Every row gives one point. Examples show where two turns around zero, p and q, send a point. Where does a point land after both, in the order given? Backwards means that the second turn is done in reverse. Each puzzle has new turns, and all numbers are rounded.

Turn p:
[ 10 -60] -> [61  3]
[-32   0] -> [ -4 -32]
[-10   6] -> [-7 -9]
[33 55] -> [-51  39]
Turn q:
[52 -1] -> [52 -1]
[-21  37] -> [-21  37]
[-31 -35] -> [-31 -35]
Where do these land?
p, then q backwards: [-11  32] -> [-33  -8]
q, then p: [-3 35] -> [-35   1]
p, then q: [ 39 -11] -> [15 37]
p, then q: [ 38 -38] -> [42 33]
p, then q: [-63 -17] -> [ 10 -65]

Turn p:
[-50   4  27] -> [-54 -19  -4]
[ -8 -37  43] -> [-15 -41  37]
[ -9 -34  -5] -> [  9 -34  -4]
[ 57  56 -46] -> [ 46  78 -16]
[  9  11 -19] -> [ 13  15 -13]
Turn q:
[46 15  8] -> [ 35  29 -18]
[-24  42 -51] -> [-41 -14 -55]
[  8 -26  58] -> [20 25 55]
[-29 -31 -16] -> [-13 -40  17]
Where do these land?
p, then q backwards: [ 70 -53  -6] -> [ 50 -70  17]
p, then q: [-23 -21   7] -> [  1 -25  19]
p, then q: [-21  36  19] -> [-46   3  -1]
p, then q backwards: [-26  38 -20] -> [-2 49 -8]

Turn p:
[ -6 -14   7 -55] -> [-34 -34  -4 -32]
[-29 -19 -32  70] -> [ 36  11 -33  68]
[  0   8 -55   0] -> [-29  30 -32  18]
[-10   9  11  -7] -> [-6 -8 15  2]
[ 61 -26   9  19] -> [ 46  23 -21 -41]
[-16  43  61 -26] -> [-12 -23  75 -14]
Turn q:
[-19  28 -27  21] -> [-3 47  7 -4]
[ 11  35 -27 -68] -> [-20 -11  39 -68]
[ 17 -49   5  16] -> [ 19 -23 -43  14]
[-28 -49  57  -4] -> [-33 -46 -23  52]
[18 35 -8 35] -> [35 33 21  7]
Where do these land?
p, then q backwards: [ 15 -15 -59  33] -> [-22 -31 -26  54]
p, then q: [-60  -6 -14  13] -> [ 15  27 -42  36]
q, then p backwards: [ 60  37  28 -37] -> [-6  2 84 -4]
q, then p: [-15  13  29  -3] -> [ 24 -15  12  17]
p, then q: [-34   6  -2   3] -> [  3  10 -18  28]
p, then q: [-41 -36 -21 -11] -> [ -2  22 -55  -1]
p, then q: [76  2 39  2] -> [  4 -51  53 -43]

Turn p:
[  0   1 -11 -32 -23 -22   9 -17] -> [ 26  15   7 -10  -1 -22  27 -16]
[  1  12 -17  14   3 -17 -20  17] -> [  1   7 -20  -7  24  -9 -21   6]
[-18  14  37 -36  -4  31  11 -10] -> [-13   6  16 -25 -31  32  36  -2]
[ -7   0  28  22   1   6 -18  -1] -> [ -7 -16   2 -15  -9  19 -25  -5]
[  8 -11  -9  12 -26  27  13  10] -> [  1  -4   4   9 -29 -16  -5  29]
[-23 -31 -16  11  24   2 -21  18] -> [-22 -28 -40  12   8  -6  -5  -6]
[ 22 -18  -1   2   9 -19  18  11] -> [ -6 -11  21  17  20 -20   1  -1]
[ 34  16   1  -9  33 -19  -6 -23] -> [22  4 16 13 42 26  5 -8]
[-16  19 -13  16 -17  11  14  -4] -> [  0  28  -7   5 -24  -4 -13   5]
Turn q:
[ 18 -16 -26  13  -6   7  -2  -9] -> [ 10 -20 -15  -2   5  29  -5   2]
[-10  -3  19 -18   5 -16  76  52] -> [-13  13  63  15 -22  -6  24  62]
[-13 -11 -12   9  15  -3 -22  -9] -> [  0 -15 -15  15  20  -6  -2 -14]
[  5  21   3  11   2  -6 -12  21] -> [ -5  17  -2   9  -2  -6 -27   6]
[ 10  23   2   6  14  -8  11 -15] -> [27 21 -4 -1  5 -5  2  6]
[-10   0  20   0 -20 -17 -12 -18] -> [ -9   4 -25  -8 -16 -20  14  -8]
[ 31   5  -9 -17   9  -9 -20 -17] -> [ 28 -13  -9 -25   5 -10 -20  -6]
[-19   0 -18  -7 -10  20  -4   1] -> [-22   0   2  -8  19  15   5  -9]
[-12 -19  19   3  -9  33 -15  -6] -> [-17  -6   4   5 -13  11  10 -39]
Where do these land?
p, then q: [-19  -2  -7  23 -12  -7 -32 -27] -> [ 12 -22 -25 -29   9  16 -17 -13]
q, then p: [  5  16  45   6 -32 -12 -45 -10] -> [ 51  31 -24 -17  -6 -26   2 -21]
p, then q: [-14  17  -6  26  15   6  17  16] -> [-23  22 -15  13  20  -4  -8 -12]
p, then q backwards: [ 26   6 -15  13   9   3  15  18] -> [-12  10 -12   7  16 -15  11  26]
q, then p backwards: [ -1 -41  -7 -23  -4 -13   3   9] -> [ 12 -37  21  -7  -2  13  -7  17]
q, then p: [-22 -13  -7 -33  19  -9 -27 -14] -> [  0 -15   3  19  22  -4  15 -43]
p, then q backwards: [ -1 -25 -13 -37  -4  -1  15  10] -> [-30 -17  16 -12   4 -18  14 -19]
q, then p: [ 15   3 -10  10  -8  38   1   9] -> [  7  -7  -7  -6 -24  32   5  16]
p, then q backwards: [ -3  -3  -1   8  18 -10  22 -15] -> [-13  -2  11  15  15  19  -5   8]
q, then p: [10 17 36 -8  0  2  6  2] -> [ 18  17  20 -27  -1  -3  -5  -4]
p, then q backwards: [  4  26 -15  14  -1   1  25   2] -> [-6 30 10 16  6  0  9 19]

Turn p:
[ 31   5  49  36  -7 -10  43 -16  -5] -> [ 32  35  32  33  34   8  33 -15  -3]
[ 5 33  3 20  4 30 38 14  2] -> [ 26  -1 -30   8  18   9  45   1   7]
[-19 -10 -30 -53  33  -9  29   1 -34] -> [-19   6 -45 -18   7 -53 -18 -26 -27]
[  8 -31  25 -35 -19  33  21  -5  43] -> [ -2 -32  21   0 -13   1  21 -64  21]
[ 11 -37 -26   3  24  -8 -33  36   5] -> [  5 -34   8 -31  19  -6 -47  17   7]
[-36  29 -51  48 -36 -49 -20 -21 -40] -> [ -9  23 -16  55 -30 -12 -25  84 -25]
[ 35  37 -47 -12  -2  25 -33 -15  -7] -> [ 37   2 -31 -30 -49  23 -13  15 -17]
[-38 -20 -14 -39 -21  27 -53  -8 -33] -> [-55 -34  -2 -21 -41   7 -14   4 -46]
[ 25  33  52  23 -18 -19   6  41  42] -> [ 22  15  45 -11  16   4  49  21  56]
[-23 -39  39   9  41 -20   3 -26  27] -> [-37  19  19  17  40  16 -29 -36  26]
Turn q:
[ 43   9   1  -9 -11  -1   6   9  24] -> [ 17  29   9  -1  -1  -7 -14  22  30]
[  3 -21  36 -42  63 -24 -21  20 -38] -> [ -1 -18   4 -10  64 -61  -4  11 -44]
[ -2  30  10 -54  26  32 -11 -13   5] -> [ 26   7  -2 -48  30  -9 -28 -33  -2]
[  9   3  35  26 -20 -57 -39  -2  42] -> [-54  -6  31  15 -31 -40 -28  18  34]
[ -9 -11 -33  18 -52  21  20 -28 -47] -> [ 42 -21   1  25 -47  44  23 -10 -24]
[-12 -16  10 -17 -20 -68 -21  29  41] -> [-51 -23  27 -24 -10 -19 -15  58  19]
[ -7 -15 -52  36 -22  -3  42 -57   5] -> [ 19 -14 -19   9 -57  23  64 -15  28]
[ -2  41 -42  33  -4  31  13   5 -10] -> [  7  38 -42   5 -29  34   3 -18 -13]
[-22  10  15  43 -10  31  47  12 -10] -> [-15  32  12  28   3  47  30 -26 -14]
[ -2 -30  19 -33  50  39 -35  25 -11] -> [  9 -23 -22   1  77 -11 -30  -8 -13]
Where do these land?
q, then p backwards: [-2 29 36 -3  0 28 11 18 52] -> [ -1  -6  42  -1  45 -29 -18 -17  29]
p, then q: [-19 -45 -18  12 -34 -40   7   3  12] -> [-54 -20  13  40  -8 -20  -8  11   7]
q, then p: [ 54   9  45 -20  29 -41  37   0  34] -> [ -7  62  11 -21  18 -29  26   5  64]
q, then p backwards: [-32  47 -15 -76 -11   5 -51 -11  25] -> [ 36 -28 -34 -53  49   6 -62  22   7]
q, then p: [  1 -21  -8  22 -46 -17  59 -44   0] -> [ 31 -15  28  43   8  -6  59 -35  11]
q, then p: [ 29 -34 -23  49  49  16 -37   9 -24] -> [ 34  -6 -30  35  22   0 -58  49   6]
q, then p: [-30  31 -35  26  -6 -11   7   9 -25] -> [ -2 -18 -23  20 -26 -17  23  16 -42]
q, then p: [ -5  18  38  13  -4  35 -48 -19 -32] -> [ -9  27  24  16 -12  48 -38  14 -35]
q, then p: [ 44   4   6 -30  -3  26  17  28 -35] -> [ 42  25   1 -48  20  15   8  16 -15]
q, then p: [-39 -37 -25   7  26  -2  -3   8  -9] -> [ -6 -31 -30  18  25 -21 -25 -15 -17]
